Each row is a point. Each copy is the shape, with its points in the same order, turned, moved and blurred by noise. Some copies are also mirrored. Which?
In the rows, 128 means zero.

Shape (8 x 2):
[[167 113]
 [ 78  61]
 [136 119]
 [168 114]
 [183 166]
 [105 138]
 [ 83  87]
 [176 164]]
Copy 1 (8 x 2):
[[171 161]
 [ 70 165]
 [151 135]
 [174 157]
 [211 118]
 [129 110]
 [ 82 139]
 [204 120]]
Copy 1 is: mirrored
Copy 2, 8 rows:
[[143 101]
 [106 197]
 [115 115]
 [143 101]
 [122  48]
 [ 79 120]
 [ 92 173]
 [120  56]]
Copy 2 is: mirrored
Copy 3, 8 rows:
[[178 145]
 [128  57]
 [152 137]
 [183 146]
 [168 198]
 [108 143]
 [121  78]
 [156 196]]
Copy 3 is: only turned
Copy 4, 8 rows:
[[166 126]
 [ 87  57]
 [133 124]
 [168 126]
 [173 179]
 [ 99 137]
 [ 89  85]
 [168 176]]
Copy 4 is: only turned

Shape, 6 rows:
[[ 72  67 174]
 [105  56 176]
 [155 129 148]
 [128 167 112]
 [165 170 136]
 [103 152 181]]
Copy 1 (6 x 3):
[[ 65 113 201]
 [ 77 148 203]
 [148 150 148]
 [142 116  96]
 [169 140 116]
 [140  83 162]]
Copy 1 is: mirrored
Copy 2 (6 x 3):
[[ 96  62 186]
 [127  57 185]
 [172 140 154]
 [139 166 109]
 [174 176 136]
 [117 163 183]]
Copy 2 is: only turned

Shape:
[[142  82  74 122]
 [149  78 119 125]
 [173 154  77 196]
 [138 105  99 106]
 [134 168 165 147]
 [141 103 201 100]
 [123  75  69 104]
 [ 71 111 133 100]
 [144 182 117 119]
 [123  94  84 213]]
Copy 1:
[[108  96 100 123]
 [116 101 126 140]
 [141 188  92 154]
 [126 101 104 103]
 [151 172 177  97]
 [155  95 202 103]
 [ 95  86  92 124]
 [ 83 108 154  62]
 [149 179 121  66]
 [ 78 169 114 182]]
Copy 1 is: only turned
Copy 2:
[[165 130  38 115]
 [177 147  71 126]
 [154  42  66 180]
 [163 119  71 106]
 [138  88 155 145]
 [179 158 160 110]
 [150 143  30 100]
 [106 161 112  97]
 [135  59 118 113]
 [129 117  43 204]]
Copy 2 is: mirrored
Copy 3, 10 rows:
[[155 106  52 151]
 [169  88  89 146]
 [175 168  98 215]
 [154 123  75 127]
 [161 149 166 147]
 [184  74 165 102]
 [137 100  39 129]
 [101  96 121 103]
 [162 184 123 123]
 [126 110  88 228]]
Copy 3 is: only turned
Copy 4 (10 x 4):
[[149  63 117 105]
 [129  74 153  90]
 [162 123 148 191]
 [134  95 118  92]
 [ 89 168 159 124]
 [ 78 128 187  50]
 [140  54  97  91]
 [ 65 100  99  81]
 [129 170 118 120]
 [116  58 148 189]]
Copy 4 is: only turned

Shape, 11 rows:
[[193 107 105 168 123 135]
 [119 119 159 158  72 126]
 [131 167 103 175 128 129]
 [152 123 117 201 195 154]
 [173 150 148 142 152 105]
 [ 65 108 161 100  80  46]
 [ 85 114 166 110 103  52]
 [176 171  79 152 140 114]
 [107 150 170 104 106 144]
 [159  87  87 149 166 116]
 [ 42  93 161  60  80  84]]
Copy 1 (11 x 6):
[[167 112 155 155 141 125]
 [ 84 155 137 164  94 141]
 [147 173 110 151 141 164]
 [150 146 166 122 197 179]
 [144 178 151 127 145 102]
 [ 21 164  71 143 112  77]
 [ 38 170  89 136 126  76]
 [196 164 104 149 150 120]
 [ 87 177 115  96  80 127]
 [145 103 125 126 182 120]
 [  7 135  60  99  88  89]]
Copy 1 is: only turned
Copy 2 (11 x 6):
[[150 176 160  95 127  96]
 [ 65 136 180 119 116 138]
 [109 169 122 154 120 129]
 [155 178 106 129 193 132]
 [142 128 147 165 141 106]
 [ 18  56 144 142 108 116]
 [ 37  67 149 148 128 108]
 [154 161 112 151  86  97]
 [100  95 169 152 109 179]
 [145 135  98  93 146  94]
 [ 24  27 140 109  99 157]]
Copy 2 is: mirrored

Shape (14 x 8):
[[ 86 135 210  98 202 110  80 142]
 [105 150 145 169 168 114 140 102]
 [115 135 101 138  79 123 123 174]
 [132 128  99 107 143 137 150 139]
 [ 96 100 201  98 101 110 155 114]
 [109 144 149 126  79 134 170 161]
 [136 114 136 205  89 104 130 168]
 [ 99 120 131 164 121 131 170 145]
 [130 120 103 101 133 104 159 140]
 [ 87 142 159 138 100 117 171 172]
 [ 76  28 163  99  78 149 156 153]
 [ 86 116 103 138  98 103 148 109]
 [160 143  99 163  95 143  67 124]
 [145 133 125  97 105 171   7 100]]
Copy 1 (14 x 8):
[[ 80  74 198  73 169 134  42 151]
 [111 111 153 140 196  80 111 145]
 [ 99 141  97 138  86 101 115 142]
 [140 131 107 115 147 135 130 146]
 [ 87  61 172 105 116 106 144  98]
 [ 98 126 145 144  91 117 154 136]
 [112  95 115 179  94  45 106 154]
 [ 95 102 118 164 138  95 149 156]
 [133 119 106  92 132 110 143 141]
 [ 76 112 160 137 101 105 152 163]
 [ 66  22  96 119  80 144 159 108]
 [ 85 120  95 124 146  78 144 108]
 [140 148  91 171 121  95  55 100]
 [132 140 111 136 125 151   7  51]]
Copy 1 is: only turned
Copy 2, 14 rows:
[[ 92 137 100 142 175 211  87 176]
 [104 153 126 170 146 117 135 124]
 [122 125 123  85  82  84 146 179]
 [157 129 123 104 138 119 172 145]
 [ 88 116 149 113  82 194 139 119]
 [102 137 161 108  78 130 171 167]
 [107  90 142 154  71  72 122 169]
 [ 92 109 150 131 117 104 168 139]
 [145 123 104 109 115 129 176 141]
 [ 79 126 146 124  83 135 178 175]
 [ 85  44 162  51  92 166 154 123]
 [ 93 136 112 102  95  99 148 101]
 [164 140 136 105 109  63  79 151]
 [177 150 132  53 135 123  22 153]]
Copy 2 is: mirrored
Copy 3, 14 rows:
[[ 64 120 148 124 228 118  69 128]
 [119 104  95 126 179 135 147  96]
 [ 98 149 103 123  79 116 125 169]
 [136 143 105  68 143 149 122 157]
 [139 153 197 118 150  76 119 117]
 [109 160 154 111 108 100 162 162]
 [123  97 110 170  98  99 147 171]
 [141 154 107 130 143  99 166 154]
 [135 135 103  76 128 116 116 144]
 [ 89 156 137 120 132  77 163 151]
 [178 212 173 132 141  78 105 189]
 [146 162 110 124 108  97 134 112]
 [115 117 106 151  84 191 105 141]
 [ 93 145 151 152 114 228  35 135]]
Copy 3 is: mirrored

Shape, 15 rows:
[[147  65 166 238 124 116 113 128 113]
 [150  79 110 161 168 134 110 125 132]
 [160 145 144  81  99 130 125 124  95]
 [129  76  89 159 154 142 117 131 144]
 [148  62  68 149 120  66  99  60 117]
 [143 148 144  89 155 151 203  69  90]
 [110  61  83 177 101  78 131 137 192]
 [ 81 183 163  80 130 143 146 107  58]
 [133  86 151 163 174  67 118 122 168]
 [133  82 182 143 138 140 202 126  99]
 [158 108 132 192 108  92 111 127 187]
 [165 156 150  75 117 149 165 117 120]
 [106 162 195  98  98 201 165  78  87]
 [136 212 120 124 123 149 176  94  81]
 [147  40  95 199 137  70 134 165 119]]
Copy 1, 15 rows:
[[126  58 162 186 157  66  71 191 100]
 [153  86 133 145 148 113  68 125 151]
 [133 123 135 126 103 125 150  84  78]
 [154  77 111 147 144 127  84 144 169]
 [201  82  58 198 141  71  92 111 121]
 [132 121 148 187 160 194 155  68  91]
 [161  97  77 165 149  61 135 186 191]
 [ 68 141 104 145 125 176 138  85  54]
 [128 136 127 166 186  59  88 127 158]
 [103  69 173 167 188 129 155 116 105]
 [159 130 148 176 125  60 109 180 152]
 [137 142 162 136 124 158 168  82 106]
 [ 61 102 165 183  88 187 165  91  77]
 [136 163 134 166 125 205 148 130  61]
 [176  62 106 137 197  61  92 184 134]]
Copy 1 is: only turned
Copy 2:
[[174  53 175 210 150 143  93 130 154]
 [162  90 111 142 178 149 123 124 156]
 [157 126 151  72 116 115 157 138  89]
 [128  90  89 144 165 151 133 136 162]
 [173  50  80 160 156 111 182  62 127]
 [121 177 178 108 186 136 192 112  90]
 [127  75  72 205 122  91 145 135 174]
 [114 183 157  97 129 138 119 105  34]
 [190 129 114 192 159  89 113 117 170]
 [110 128 213 149 176 104 127 127 130]
 [191  94 123 196 111 117 146 158 164]
 [143 162 167  85 132 123 177 154 101]
 [103 176 216  99 108 177 152 111  82]
 [134 164 152 130 152 165 186 156  37]
 [152  31 109 191 182  86 109 144 156]]
Copy 2 is: only turned
Copy 3 (15 x 9):
[[137  78 202 215 147 134  98  90  96]
 [144  74 133 164 142 149 129 108 125]
 [142 179 113 110 105 136 107 139  82]
 [108  71 122 166 136 158 139 100 130]
 [115  75  90 160 115 180  57  57  85]
 [168 202  76 156 131 131 179  75  80]
 [ 43  46 140 175 105 114 111  76 113]
 [123 243 140 112 149 164 147 107 111]
 [132  72 145 151 133  92 101  49 133]
 [140 155 147 169 157 110 171  85  44]
 [112  84 160 182  97  86  86  95 137]
 [151 185  95 130 105 104 147 129  93]
 [165 229 164 126  81 167 194 105  79]
 [135 235  88 183 110 143 133 113 120]
 [ 80  54 138 197 188 115  92  98  85]]
Copy 3 is: only turned
Copy 4:
[[ 95  54 118 200 116 119 123 170  68]
 [131  90  89 125 141 160 139 159 120]
 [173 166 126 117  72 118 107 130 135]
 [117  76  81 111 127 157 142 143 133]
 [126  77  65  97 145  99 116  72  78]
 [224 122 146  82  71 104 187 154 116]
 [ 64  65  53 134 123  87 142 121 154]
 [159 184 198  86  64 118 175 139 104]
 [109 101  95 136 181  92 145 173 117]
 [148  82 134 126  58  92 152 214 101]
 [109  92  84 195 148  99 129 134 145]
 [202 152 125 123  67 105 136 149 158]
 [190 130 228 124  39 114 159 149 145]
 [205 157 145 143  57 127 207 111 118]
 [ 73  73  32 143 109 121 138 163  68]]
Copy 4 is: only turned
